Rows are points. Each copy is the shape, with its points in the same order, stretched, turned, moved and blurred by noise. Say if it was mirrored as well.
In the rows, zero is written as 128.

Shape, 9 rows:
[[151  92 137]
 [160 160 113]
 [110 134 129]
 [116 198 120]
 [119 152 148]
 [126 145 141]
 [ 89 144 157]
 [118 181 107]
 [116  77 103]]
Copy 1, 9 rows:
[[130 154 177]
 [164 135 105]
 [118 109 126]
 [136 100  57]
 [107 128 104]
 [118 131 115]
 [ 83 110 110]
 [147  93  75]
 [136 101 191]]
Copy 1 is: only turned
Copy 2 (9 x 3):
[[161  99 106]
 [135 152  95]
 [129 133 144]
 [116 190 139]
 [155 159 147]
 [153 150 136]
 [157 145 173]
 [104 163 130]
 [104  69 120]]
Copy 2 is: only turned
Copy 3, 9 rows:
[[142  90  93]
 [140 180 118]
 [107 135 134]
 [109 209 170]
 [124 146 165]
 [127 139 149]
 [100 124 180]
 [100 202 144]
 [ 96  94  62]]
Copy 3 is: only turned

Shape (9 x 6):
[[137  88  66 141 127 126]
 [123 102 159 102 130 161]
 [177 164 162 159 161 113]
 [166  88  92 160 102 140]
 [140 111 133 159 165 123]
 [138 155 131  96 190 127]
 [150 125 134 143 118 101]
 [117 150 101 106 164 115]
 [110 180 136 149 120 181]]
Copy 1 (9 x 6):
[[114  87 119 169 115 136]
 [165 156 127 116  84 149]
 [136 138 197 128 120 159]
 [130 113 141 183 103 122]
 [124 126 152 146 114 170]
 [147 108 153  94 118 167]
 [109 127 162 141 100 129]
 [122  97 131 108 133 149]
 [163 170 124 120 171 133]]
Copy 1 is: only turned
Copy 2:
[[141 155 129  97  49  93]
 [ 99  69 120  80 155 123]
 [152  68 132 201 118 157]
 [178 111 133  84  49 110]
 [115 102 153 152  87 108]
 [ 75 106  97 179 134 144]
 [172 103 132 137 121 118]
 [ 97 151 112 158 125 132]
 [125 119 158 119 157 199]]
Copy 2 is: only turned
Copy 3 (9 x 6):
[[105 165 102  60 113 106]
 [105 102 175 100 160 124]
 [186 115 144 153 156 192]
 [144 138  96  50 108 122]
 [114 138 129 100 131 163]
 [128 154 178 149 197 155]
 [151 109 103 119 139 138]
 [128 156 142 144 158 126]
 [146 127 207 172  91 126]]
Copy 3 is: only turned
Copy 4:
[[181 119 155 191 124 155]
 [129  89 109 127 169 104]
 [129 158 171  83 146 140]
 [182  97 191 173 121 125]
 [144 119 154 126 166 169]
 [131 187 101 116 172 154]
 [146 122 138 112 100 131]
 [130 179  99 153 131 158]
 [ 67 152 179 165 142  97]]
Copy 4 is: mirrored

Shape (15 x 9):
[[124 137 152 116 169  92  97 191 128]
 [154 104 133 123 117 142 140 116 126]
 [103 110 181 145 129 141 103 119 116]
 [111 105 118 137 121 132  97 126 210]
 [105 114 126 131 166 159 139 122 151]
 [109 119 121 110 129 139 194 183 149]
 [167 140  90 158 121 157 102 165 116]
 [111 163  94 120 116 136 141 136 131]
 [109 201 148 141 109 109 109 140 133]
 [111 128  97 110 143 115  93 158 117]
 [242 158 124 108 112 132 151 160 139]
 [125 121 154 129 112 147  89 121 188]
 [115 130  90 166 114 126 237 139 135]
 [120 166 110 113 130 132  88 121 125]
 [106 150 110 168 123 121 162 129 137]]
Copy 1, 15 rows:
[[134 139 129 109 125  65 112  73 168]
 [125 115 110 136 160 125  96 119 129]
 [108 159 123 130 127 134 160 112 144]
 [138 117  59 111  94 135 114 131 155]
 [137 128 122 130 122 136 144 132 170]
 [121  82 147  84 163  88 124 138 174]
 [109 156  99 140 128 123  53 136 152]
 [142 147 129 100 131 129 105 158 136]
 [125 175 135  83 111 129 129 104 125]
 [139 168 107 129 117  88  98 142 149]
 [147 104 127 122 199 118   7  51 139]
 [127 128  63 106 119 151 119  99 149]
 [103  83 182 105 142 127 127 180 130]
 [151 183 103 122 122 130 101 133 140]
 [118 126 154 112 103 136 136 154 136]]
Copy 1 is: only turned
Copy 2 (15 x 9):
[[126 136 109 128 129  77 173 143 158]
 [118 154 131 127 119 152 113 138 145]
 [121 167 126 129 139 143 155 139  95]
 [137 174 116 196 187 129  77 113 137]
 [105 123 136 190 153 147 122 121 144]
 [ 56 120 131 164 114 108 121  69 172]
 [178 131 115 174  80 144 111 145 130]
 [100 106  86 161 118 151 117 104 134]
 [103 139  72 118 123 105 131 126  85]
 [137 120  84 149 124 151 150 136 142]
 [124 128 134 104  65  92  77 181 175]
 [123 180 115 170 163 128  88 141 122]
 [ 89  95 155 125 111 130  95  30 153]
 [119 120  75 155 134 162 128 148 107]
 [122 113 126 142 128 129 115  80 110]]
Copy 2 is: mirrored
Copy 3 (15 x 9):
[[ 97 152 155 166 142 183 149  95  62]
 [113 106 130  93 121 144 158 121 133]
 [151  76 116 143 127 182 132 129 126]
 [105 125  98 169 114 112 100 107 113]
 [129 119 146 158 140  95 129 124 147]
 [ 84 183 153 151 133 125 149 119 179]
 [118 158  73 101 182 152 177  72 109]
 [117 178  99 121 173 143 114 126 146]
 [161 182  84 127 140 203 105 130 109]
 [ 81 140 115 148 188 158 122 102  85]
 [114 199 152  31  92 164 205  70 105]
 [137 121 111 136 102 152 102  98 112]
 [110 164  99 135 130  93 174 180 214]
 [127 152 104 115 175 165 102 108  95]
 [135 153  83 147 144 126 144 158 155]]
Copy 3 is: mirrored

Shape, 14 rows:
[[118  79 117 119 146 143 172  95 140 100 171]
 [ 87  67 177 125  78  96 146 124 110 132 127]
 [125  88 125 104 104 149  99 160 138 112 103]
 [119 138 105 189 118 115  91 111  99  99 112]
 [159 120 102  66 130 144 169 113 163 159 109]
 [157 169 160  97  77 114 156 135 203 144 112]
 [137 110  99 101 138 123 129 151 114  91 161]
 [163  97 139 147 107  93  97 144 102 149 168]
 [ 97 100  92  81 207 153  84 122 141 144 109]
 [140 154 103 111 103 159 189 184 142 120  87]
 [129 136 134 131 162 181  95 125 168 149 146]
 [115  79 102 155 152  60 110 113 173 134 152]
 [110  65 142 137 144 169 122 115 120 103 100]
 [124 105 140 145 175 121 150 104 123  97  88]]
Copy 1:
[[ 88 144  98 154 129  87 134 134 134 144 111]
 [141 206  69 163  99 132 102 172 137 128  84]
 [156 164  95 117  78 114 145 121 130 107 103]
 [148 152 166  95 113 128 169 140 158 121 175]
 [131 107 107 172 149 102 114 121 110 119  58]
 [134 135 103 112 169 120 105 151 112  97  50]
 [112 118 128 126  95  95 119 140 145 141 100]
 [132 123 144 131 104 153 128 176 130 173  84]
 [176 156 142 128  94  80 151  78 109 151 126]
 [131 101  87 122 142 117 110 111 159  87  96]
 [156 118 132  80 142 108 169 112  99 165 137]
 [120 208 146 146 110 117 150 123 156 142  75]
 [134 179  97 124  95 115 158 105 117 119 160]
 [111 173 137 125 127 118 130  97 125 113 164]]
Copy 1 is: only turned
Copy 2:
[[124  77 188 153 181 176 140 108 105 123 104]
 [ 72  76 153 220 110 119 154 141 125 118 107]
 [143  62 127 152 108 151 125 113 172 123 122]
 [181 102 122 136 132  93 115 180 128 102  85]
 [142 133 147 130 136 206 127  94 134 174 199]
 [129 136 146 123  76 163 171 134 158 229 157]
 [116  93 138 132 105 175  96  89 115 104  86]
 [ 87 109 146 170 106 123  57 137 127 135  86]
 [140 110 103 103 210 213 101 123 179 112 145]
 [152  98 104 136  62 128 168  77 109 184 169]
 [144  76 136  96 194 162 116 166 172 180 132]
 [117 147 130 178 161 162 103 143 153 149  67]
 [149  53 162 146 166 120 149 124 155 103 129]
 [138 127 148 114 154 109 169 110 133 105 123]]
Copy 2 is: mirrored
Copy 3 (14 x 11):
[[159 116 128 111 139 123 159  57 147 120  94]
 [163 152 183 161  98 138 171 121 155 105 127]
 [124 163 145 128  93 138 137 148 106 139 101]
 [128 110 130 130 100 156 121 140  79  64 162]
 [141 164  94  78 155 128 120 107 189 189 119]
 [201 150 120  92 149 136 124 184 159 175 139]
 [125 147 126 124 152 106 140 122 125  94  97]
 [145 191 101 171 141 144 140 156 113  66 132]
 [ 89 145 135 119 145 126 113  61 108 178 143]
 [131 125 108  80 123 127 131 179 175 173  93]
 [158 119  97 130 122 128 130 113  69 168 135]
 [136 146 154 124 176 180 153  85 111 104 137]
 [129 119 143 138  81 135 126  84 123 131  92]
 [131 102 144 131 139 144  91  85 163 124 107]]
Copy 3 is: mirrored
Copy 4:
[[ 95 131  65 106 155 177 144  76 158 128 126]
 [173 134  59 165  93 142 170  80 124 148  86]
 [154 150 130 132  80 111 109  73 118 103 118]
 [ 97  89 146 121  96  80 158 106 124 135 178]
 [108 146  92 133 168 120  90  86 116  95  60]
 [129 177  90 190 147  98  57 135 114 140  89]
 [115 155 106  99 127 152 148  77  99 123 133]
 [166 118  95  86 116 107 146 110  99 168 128]
 [ 92 151 155  90  98 133 145 108 155  79  82]
 [132 128 152 176 150 134  68  88  87  75 128]
 [ 99 124 163  94 123 127  75 129 177 129 115]
 [118 149  67  94 105 116 176 153 150 109 126]
 [143 115 130 114 108 124 145  59 172 108 137]
 [126 138 135 126 149 119 173  93 167 102 138]]
Copy 4 is: only turned

Shape (17 x 12):
[[180 140 145 121 147 183 159 102 147 110  85 116]
 [143 145 145  81 160 129 155  90 100 132 142 108]
 [123  79  95 128  65 133 163 103 162 111 129 113]
 [110 141 109 131 132 155 122 114 164 125 179  96]
 [106 115 104 101 128 121 127 134 161 138 117 134]
 [152 144  98 165 150 111 144 113 151 192 164 106]
 [114 108 150 126  99  69  84 106 160 136 107 129]
 [107 131 106 105 135 134 141 164 138  77 103 131]
 [189 145 106 170 154 140 150 126 149 126  99 123]
 [165 134 139 111 109 168 135 133 111 157 173 163]
 [ 50 129 117 192  82 167 148 157 108 119 105 154]
 [160 165 112  86 125 165 172  80 139  66 154 134]
 [104 182 118  98 129 115  93 106 105 147  96 131]
 [159 137 125 103 134  70 109 119 150 126 160 114]
 [ 93 161 137 154 123 132 137 159 120 148 127 139]
 [106 125  94 135 159 157 124 165  94 110 132 123]
 [156 158 136 131 116 156 159 141 113 112  73  93]]
Copy 1, 17 rows:
[[175 184 106 128  70  79 150 159 167 135 139  90]
 [167 144 146 124 146  86 141 139 152  79 143 156]
 [135 134 184 165 122 105  71  79  88 177 114 121]
 [132 127 173  84 116 102  85 101 122 140 144 105]
 [110 119 156 136 115 120  94  99 121  91 102 119]
 [108 156 144 110 167 126 120  96 155 148 120  89]
 [ 65 137 126 134 154 144  95 136  61  90  67 108]
 [134 110 126 146  94 127  82 123 127  76 152 138]
 [129 169  88 137 103 109 128 130 170 146 146  74]
 [151 153 132  91 126 134 135  87 143 164 157 191]
 [147  93 141 126 112 199  97  79  68 131 185 131]
 [200 163 125 125  95  46  90  95 156 120 172 141]
 [108 149 138 129 135 127 144 128  91  13 139 138]
 [ 85 148 126 124 169 116  88 130 123  93 100 137]
 [130 127 124 106 137 187 109 114 121  95 152 137]
 [130  84 149 116 106 138 114 107 127 101 196 154]
 [151 180 119 148 109 134 144 172 139  97 165 129]]
Copy 1 is: only turned
Copy 2, 17 rows:
[[117 186 121  68 102 139 188 118 133 161 149  99]
 [142 190 147 122 147 161 176 119 125 150 100 157]
 [126 134 170 120  85  91 125 111 123  60 184 134]
 [130 169 147 139 102 115 181 119  62  87 119 149]
 [128 113 112 138 131 128 145 135 129  84 149 145]
 [146 177 126 179 131 123 135  79  65 131 151 126]
 [181 103  79 113 123 127  76 139 120  69 159 162]
 [116 118  92 134 103 118 167 163 170  96 133 116]
 [141 172 100 122 100 118 162 115 127 156 170  67]
 [159 122 160 111 141  99 184  94 104 127  88  96]
 [ 90  39 106 167  43 136 114 107 131  91  99 116]
 [159 197 178  99 101 124 236 128 142 100 122  83]
 [180  96  87 153 104 177 158 131 145 139 114 163]
 [191 178 106 137 150 100 134 145 116  91 141 135]
 [120  98  82 163 105 128 129 102 129 120  91 140]
 [112 111 124 166  94 135 171 160 120 137 107 107]
 [112 140  90 120  76 122 152 112 162 169 135 145]]
Copy 2 is: mirrored
Copy 3, 17 rows:
[[116 153 134 108 100 127 146 162 103  48  44 151]
 [ 81 154 108  67 123 159 147 147 100 137  87 111]
 [144 101 162 124  58  92 156 122 123 109 133 132]
 [110 143 124 174  90 107 150  91  91 124 102  86]
 [102 110 150 149 133 104 165 125 131 119 112  99]
 [119 180 199 136 120 156 141 122 101  93 134  64]
 [164 135 138 158 154 111 160 110 157 151 134 174]
 [ 79  82 133 125 126  88 107 119 139 104  93 145]
 [119 175 197 117 114 127 114 147 118  41  79 138]
 [ 92 155 137 133 119 178 149 131  84  68 161 118]
 [152  47 153 177 107  66  55 143  90  78 148 137]
 [ 85 147 123  51 103 105 163 104  69  94  73 143]
 [109 115 160 119 181 138 149 147  67 161 103 158]
 [ 95 174 145 114 140 152 156  83 150 145 127 131]
 [126 101 151 168 148 127  89 120 107  98 127 120]
 [ 57 108 129 142 111 103  84 156 100 104 130 110]
 [118 108 156 117 106 154  90 156 103  81  58 169]]
Copy 3 is: only turned

Shape, 15 rows:
[[ 86 149 130 117 146  80  74  94 131  90 127 156]
 [126 114 111  74 108  54 136 127 120 144 150  95]
 [103 131 154 165 163 115 112 132 143 142 105  54]
 [123 123 130 148 126 155  97 131  96 136 159 113]
 [140 153  93 130 106 124 111 107 161 136 162 143]
 [111 148 129 131 173 126 163 107 132 129  87 142]
 [153 135 113  78 126 137 128 109 118  83  89 143]
 [154 130 135 145  96 109 177 140  99 130 157 124]
 [ 99 134  93 175  90 145 142 143 106 156 118 130]
 [134  88 161 138 150 145 111 127 147 145 134 129]
 [ 96 148 169  71 117  87 127 160 123  95  92 168]
 [ 64 136 136 165 142 141 107  84 122  68  97 134]
 [109 114 143 189 120  99 121 155 123 133 119 148]
 [143 114 136 172 146  86 128 115  95 151 112 145]
 [126 127 102 119 133 129 169 168 110  93 145 105]]
Copy 1:
[[121  57 155 165 157 133 140 160 149 127 117  98]
 [ 97 117  52 141  96 171 170 163 167 140 162 141]
 [ 83 113 154  93  98  84 131 188 188 170 114 102]
 [118 139 134 116 102 105 126 156 121 157 144  57]
 [ 88 110  90 115 122 149 112 144  86 128 127 115]
 [111 116 184 156 165 120  96  99 151 158  97 158]
 [145 109 164 154 180  98 134  89 109 110 134 152]
 [123 161  87 137  59 159 129 111 146 129 133 100]
 [158 140 121 123  83 134 102 154 115 158 112 120]
 [103 159 129 105 145 129 126 154 142 137 114  91]
 [155  92 141 188 169 124 127 156 186  81 125 141]
 [170  62 219 122 162  99 118 132 147 146 102  88]
 [133 137 126 137  85 156 134 182 165 133  83  93]
 [111 145 119 168  93 145 143 139 158 171  80 104]
 [135 138 151 127  82 141 130 127 132 118 160 128]]
Copy 1 is: only turned
Copy 2, 15 rows:
[[125  44 105 116 129 110 107 183 112 183 139  94]
 [124 117 119 138 167 132  91 124 184 167 114  73]
 [ 56 116  93  55 167  76  99 119  90 131 132 125]
 [149 129 111  80 154 144 115 104 107  99 177 131]
 [119 158 164 126 116 138 137 169 131 145 158 125]
 [ 68  91 119 162 128  71  98 140 123 178 114 173]
 [143  84 127 155 106 117 169 160 134 189  78 153]
 [115 111 156 135 130 148 121 109 158  86 140 115]
 [111 151 108 132 112 122  81  95  96  82 171 124]
 [146 128 138  73 134  74 143 110 147 127 160 160]
 [154  21 155 151  91 108 113  91 126 192  85  86]
 [ 70  45  66  86 100 106 123 181  89 139 152 126]
 [140  82 137  91 114  86  91 109 109  83 158 117]
 [146  88 106 140 164  63  95 134 130 100 162 148]
 [100  96 138 109 116 182  93  98 136 136  84 130]]
Copy 2 is: only turned
Copy 3:
[[159 207 116 179 112 100 178 100 147 135 204  97]
 [132 168 103 104 166 230 151 132 177 135 149 140]
 [136 181 105 109 158  82 199 130 122 103 102 114]
 [115 148 125 117  91  88 102  75 140  80 119 172]
 [123 116 109 156 166 136  79 111 151 111 135 112]
 [142 127  95 114 121  81 165 176 118 137 146  78]
 [173 161 167 139 104 138 143 164 132 155 143 127]
 [ 94 100 128  97 138 163  89 107 133 151 137 164]
 [ 93 136  80 120 126  92  65 113 103 107 101 144]
 [ 88 132 132 150  94 105 143 109 167 102 119 115]
 [132 188 147 132  81 158 164 122 110 185 206  43]
 [171 225 119 140  91  15 158 114 119 157 150 123]
 [ 77 143  95 177 102 107 141  85  97 129 146 122]
 [ 85 123 103 169 113 119 152 127 127 101 168 153]
 [159 121 103  88 105 151 140 104 115 149 101 139]]
Copy 3 is: mirrored

Shape (16 x 12):
[[ 97 133 129 150 114 153 124  91 114 127 249 131]
 [151 174 130 133  95 157 139 151 111 106 116 115]
 [122 167 111  87 161 101 102 149 111  96 126 130]
 [158 169 146 121  98  75 143 100 127 226 116 122]
 [112 153 149 138 148  96 128 109 188 139 101  60]
 [112 110 136 142  98 131 144 104 103 105 127 123]
 [157 157 102 146 121 145 131  87 127 144 150 106]
 [145 168 126 146 147 119 153 152 128  93 142 108]
 [139  39 140 142 143 158 114 160 122 130 106 108]
 [125 106  96 110 159  84 138  92 150 156 103 139]
 [ 82 170 142  82 107 125 141  93 206 100 115 133]
 [121 138 158 133 214 114 135  90 113 125 135 127]
 [160 175 113 107 101 154 145 154 147 116 154 114]
 [117  85 152  84 104 121 134  90 128 109 130 118]
 [162 172 125 137 106 111 105 144 126  93 129 144]
 [ 98 174 148 146 113 137 135 121 105 106 134 120]]
Copy 1 (16 x 12):
[[ 58 165 171 115 119 132  78 108 158 170 107 153]
 [136 122 113 101  87 108 108 176 123 170 160 147]
 [161 137 120  91  85 115 152 121 156 106 174 108]
 [150 135 147 122 195 177 119  38 120 194 179 114]
 [132 195 117 126 156 174 204 136 168 155 139 117]
 [125 166 122 158  92 109 113 112 117 160 124 129]
 [117 161 156 115 163 116 113 138 122 161 155 159]
 [123 136 124 120  92 151 155 160 156 122 170 153]
 [140 108 131 188  99 100 185 138 103 136  88 116]
 [170 159 140 154 144 129 168  49 119 122 139 126]
 [170 223 120  61  67 165 169 117 164 176 116 166]
 [152 162 168 159 117 128 174 106 196 142 138 117]
 [127 129 139  60 106 148 115 165 116 154 150 163]
 [153 190 168 147  74 130 154  97 123 163  87 106]
 [124 121 117  86  91 124 143 127 129 150 194 168]
 [130 154 114 120  97 121 101 145 168 167 148 127]]
Copy 1 is: mirrored
Copy 2:
[[158 170 141 106 106 105 104 145 167 174  71 136]
 [157 150  99 137 133 131  97 138 136  99 174 140]
 [136 111 123 111 113 159 140  98 100 113 170 108]
 [142 168  55 137 170 145 156 161  85 167 118 141]
 [142 121  85 142 133 158 150 138 123 206 170 146]
 [100 174 139 152 121 128 113 152 137 158 117 141]
 [164 162  96 116 145 129  92 167 135 171 137 122]
 [184 127 100 143 117 166 116 125 125 121 163 119]
 [103 104 158 157 171  96 127 124 199 173 141  99]
 [105 116 104 135 128 142 144 155  98 199 127  94]
 [ 84 118  80 116  70 133 136 149 114 169 161 154]
 [130 108 142 121 114 205 188 159 111 175 120 112]
 [176 128  73 121 137 119  80 124 149 110 164 132]
 [ 49 153 132 140 137 134 117 132 150 180 107 154]
 [140 156  93 119 104 134 122 122 131 104 181 102]
 [144 162 127 134 102 146 135 150 116 128 144 152]]
Copy 2 is: mirrored
Copy 3:
[[167 152 202 189 129  91 102 130 178 144 106 190]
 [133 189 130 133 126 102 130 172 107 107 170 110]
 [205 141 116  94 134 120 122 132 147  79 150 116]
 [ 63  79  91 126 160  61  94 140 128 116 132 168]
 [122 108  76 140 134 101 150  51  90  75 145 117]
 [ 96 159 142 141 124 128 115 136 130 112 102 114]
 [152 159 120 165 146  81 113 142  91 112 125 149]
 [158 189 117 105 138  97 139 122 125 119 143 111]
 [126 122  62 178 102 181 160 131 129 143 100 103]
 [132  90  69 108 126 130  92  89  94 112  98 130]
 [122 115 142 106 110 140 103  59  68  47 189 153]
 [169 106 133  97 144 105 176  92 126 101  79 143]
 [158 186 112 136 117 102 110 149 105 110 189 151]
 [102 130 124 142 108 154 112 109 134  70 110 158]
 [151 184 131 122 180 127 118 150 133  93 162 120]
 [128 155 170 131 134  94 132 140 133 104 140 107]]
Copy 3 is: mirrored
